Each row of a before or after table is a point. The points were changed in one or more steps. Then noise was added and the rows were shuffled. The steps act on columns, c1 being the first. Write out the steps. A step turns or swaps two columns, mirrors them in a line or flattens them onto one, adds a multiple of one to another, or multiplies or shifts one. Angles are multiples of 10 degrees, from the lower column toward the higher: turns from -170 to 170, lines from 10 to 170 but not 90. Use the fewest steps. Two steps may share a column if one is a turn and the other turns, adds or multiplies; they go together, in the order done. Otherwise the lowest column goes first.

Before (9 x 3):
[[-5.4  2.9 -2.6]
 [-4.3 -1.1 -3.2]
 [ 1.1 -5.3  0.1]
 [ 4.4 -5.3  0.5]
 [ 1.8 -1.8 -1.5]
 [ 2.7 -3.4  0.4]
 [ 0.7 -0.6  0.3]
 [ 2.5  0.7 -3.7]
 [-1.2 -6.7  0.9]]
After (9 x 3):
[[-0.2 -4.6 -6.4]
 [-4.0  1.8  0.7]
 [ 3.7 -4.8 -5.4]
 [-5.6 -0.1  0.3]
 [-6.0  3.8  0.9]
 [-0.4  0.7  1.1]
 [-6.3 -2.5  2.2]
 [ 0.3  3.1 -7.3]
 [-1.9  1.5 -3.3]]
Steps: mirror c1 and c2 in the line at 50 degrees; multiply c3 by 2

Before (12 x 4):
[[ 6.4  6.5  1.9 -1.1]
 [ 0.6  1.6 -1.9 -1.9]
 [ 1.1  1.6  4.3  6.2]
 [ 1.4  6.1  7.7  0.7]
 [ 0.3  1.4 -0.9 -2.7]
 [ 1.9  0.5 -6.2  6.5]
 [ 3.4 -3.8  2.6  3.5]
 [-1.2  0.8  3.1 -2.1]
 [ 2.1 -2.5 -2.8  3.8]
 [-1.4  3.8 -6.1  0.8]
 [ 1.2 -2.6  2.3  0.4]
 [ 0.4 -4.1 -0.5 -0.2]]
After (12 x 4):
[[-5.8 -0.3 -1.0 -3.0]
 [-7.2  0.0  3.1 -2.2]
 [-2.8  2.4  2.5  4.6]
 [-5.5  4.1 -0.6  1.4]
 [-4.9 -3.7  4.3  5.3]
 [-4.2 -2.9 -6.3  6.0]
 [-7.6 -3.7 -6.2 -0.6]
 [-5.4 -0.8 -2.0 -2.4]
 [-3.9  1.1 -2.8  4.4]
 [-4.6 -6.0  7.5 -1.4]
 [ 0.5 -5.7  1.8 -3.1]
 [-4.9  2.2  2.5  1.3]]
Steps: shift c1 by -6.0; mirror c2 and c4 in the line at 100 degrees

Before (14 x 6):
[[  0.0  -1.7  -3.1  -1.8 -10.0  -0.7]
 [  7.2   0.4   4.6   0.9   0.5   4.2]
 [ -5.2  -4.7  -1.3  -4.2  -3.7  -2.2]
 [  7.8  -0.8   5.3   0.2   0.2   2.1]
 [  0.8   0.0  -0.4   1.0   1.2   2.7]
 [ -6.4   3.2  -2.7   0.3  -3.1   0.4]
 [ -1.4   3.1  -2.4  -2.3  -0.5  -4.9]
 [  1.0   1.7  -1.8  -2.3  -1.7  -1.9]
 [ -0.4   2.5  -2.2  -0.5  -3.1   2.6]
 [  0.1   0.7  -6.5  -7.9  -3.0  -2.2]
 [ -3.0  -1.4  -2.8   1.5  -6.8   0.1]
 [  5.2   0.5   1.1   3.6   2.1   0.1]
 [  4.4  -1.3   3.2   1.3   1.1   3.7]
 [ -5.2  -4.3  -4.5   4.4   0.3   0.9]]
After (14 x 6):
[[-5.3 -4.7 -4.4 -0.3 -2.1 -3.8]
 [ 7.8 -0.8  2.0 -4.9 -1.1  1.9]
 [ 0.7  0.1  0.7  0.7 -0.4  3.1]
 [ 4.4 -1.3  2.3 -2.6 -0.9  3.8]
 [ 7.1  0.4  2.3 -4.0 -1.7  3.9]
 [-6.5  3.2 -0.7  2.6 -2.9 -1.2]
 [ 5.2  0.4  3.6  0.2  1.7  1.1]
 [-1.3  3.0 -3.0  1.6  2.0 -4.3]
 [-5.2 -4.4  2.7  5.9 -0.1  1.1]
 [-3.1 -1.4  0.4  3.2 -5.9 -3.4]
 [ 0.1  0.8 -9.8  3.5 -1.5 -3.5]
 [ 0.9  1.7 -2.8  1.0 -0.4 -2.6]
 [-0.4  2.6 -1.4  1.7 -3.9  0.8]
 [ 0.0 -1.6 -2.8  2.4 -8.4 -5.7]]
Steps: turn c3 and c4 by -70 degrees; turn c5 and c6 by 30 degrees

Before (12 x 9):
[[-3.5 -1.8 -0.3 -0.7  0.8  0.3  4.1  4.0 -0.1]
 [ 1.8  0.4  0.1  4.4  2.3  1.0 -1.5  1.3  3.4]
 [-4.2 -0.2 -0.4 -1.0  0.3 -1.4  2.8  0.3 -0.7]
 [-1.2 -0.4 -1.8 -0.1 -1.6  1.1 -7.4  3.2 -3.1]
 [-2.7 -2.7  1.7  1.6 -3.7  0.2  2.2 -0.1 -1.2]
 [-3.4  0.7  0.2  1.3 -1.4  2.1  3.5  0.2 -2.7]
 [-1.0 -1.4 -2.4  0.9 -2.6  0.7 -2.9  3.2 -2.0]
 [-3.7 -4.0  0.8 -0.1  2.1  1.5  4.1 -0.8 -0.7]
 [-5.1 -1.2  1.3  1.6 -0.8 -0.7  0.6  1.6 -1.0]
 [-3.8 -1.0  0.5 -1.2 -2.3  2.0  1.7  0.0  1.2]
 [ 3.1  0.9  3.4  1.9  1.1  0.9 -2.3  2.2  1.0]
 [ 1.5  0.3 -2.3  0.2 -2.7 -1.8 -4.9  2.0 -2.6]]
After (12 x 9):
[[ -4.5   0.4   0.0   2.3  -1.4   2.2  10.4   0.1   3.1]
 [ -1.5  -0.3  -1.7   0.9  -1.3   1.2 -17.8   3.1 -13.8]
 [ -3.6  -0.9   1.3   2.6  -3.9   0.2   6.2  -0.4   2.5]
 [ -6.6  -0.5   1.3   3.1  -1.3  -0.6   2.5   1.5  -0.2]
 [ -5.7  -0.3  -0.4   0.0   0.3  -1.4   7.6   0.1   3.4]
 [  2.1  -0.2   0.1   5.8   2.4   1.3  -5.6   1.3   0.8]
 [ -4.3  -0.8  -0.3   0.5   0.9   0.6  10.9   4.0   6.4]
 [ -4.7  -1.4   0.7   1.1   2.4   1.5  11.1  -0.4   5.6]
 [ -1.4  -0.5  -2.8   1.8  -2.2   0.8  -6.0   3.5  -6.0]
 [  4.0   0.3   3.7   2.5   1.0   0.9  -6.1   1.9  -2.2]
 [  2.1   0.2  -2.4   1.3  -2.3  -1.8 -11.2   1.9  -9.8]
 [ -4.8  -0.4   0.3   0.2  -2.1   1.6   3.6   0.0   3.6]]
Steps: multiply c1 by 1.3; multiply c2 by 0.4; shift c4 by 1.0; multiply c7 by 3; turn c7 and c9 by 30 degrees

Before (9 x 11):
[[-0.1 -3.5 -2.1  1.0 -5.3 -4.3  3.7  3.9 -3.7 -3.0  0.1]
 [-1.3  0.1 -0.4  4.8  1.9 -2.6 -1.7  4.4  1.6 -0.9 -4.8]
 [ 0.4 -0.3 -4.5 -1.2 -0.8 -1.8  3.6  0.2  4.9  1.7  1.8]
 [-1.5  1.0  1.6  1.3  1.4  0.8  1.0  0.2 -2.7 -1.1  0.4]
 [-4.6 -5.8  1.1 -0.2 -0.9 -3.7  2.2  3.2  3.3  0.6 -3.1]
 [ 1.4  4.4  3.5 -3.1  1.1 -1.5  1.3  0.6  2.6 -4.5  0.1]
 [ 3.4 -1.3 -0.9  1.4 -2.3  0.2 -0.8 -0.5 -3.4 -1.3  2.9]
 [-1.8 -2.6  1.4  2.9  0.0 -0.9  0.1  1.3 -1.0 -3.9  3.0]
 [-1.3  3.0 -4.9 -3.6 -7.5 -2.4  1.2 -2.0 -3.0 -3.4 -2.2]]
After (9 x 11):
[[ -0.7  -3.6 -12.5  -2.4  -5.0  -6.9   1.2   0.6  -5.1  -3.8  -0.3]
 [ -1.6   1.8  -1.4   5.1   2.0  -7.5  -1.9  -4.2   1.4  -1.1  -2.8]
 [  2.9   1.5  -2.4   2.3  -1.8   1.2  -0.7   0.8  -2.5  -1.1  -2.3]
 [  1.4  -3.5   9.4  -2.0   0.8  -4.1   1.3  -2.4  -0.6  -4.6  -2.0]
 [ -1.7  -1.0   4.1   1.6   1.0   2.6   1.1  -0.3  -3.2  -0.8   2.9]
 [  0.3   4.7  -5.4   1.7  -3.9 -13.0   4.0  -2.1  -0.7  -3.4   0.1]
 [ -5.0   6.2   3.2  -0.6  -0.6 -11.6   1.9  -0.8   7.4   0.5   3.2]
 [ -2.1   2.9   3.7   4.0  -0.1  -2.9  -0.1  -0.4   0.7  -3.9   5.6]
 [  0.3   0.3 -11.5  -2.0  -1.0  -4.9   3.4   0.0   4.6   2.0   0.8]]
Steps: add -1.5 times c1 to c11; add -0.7 times c2 to c9; turn c2 and c8 by -160 degrees; multiply c3 by 2.5; add -0.3 times c10 to c4; multiply c5 by 0.7; multiply c6 by 3
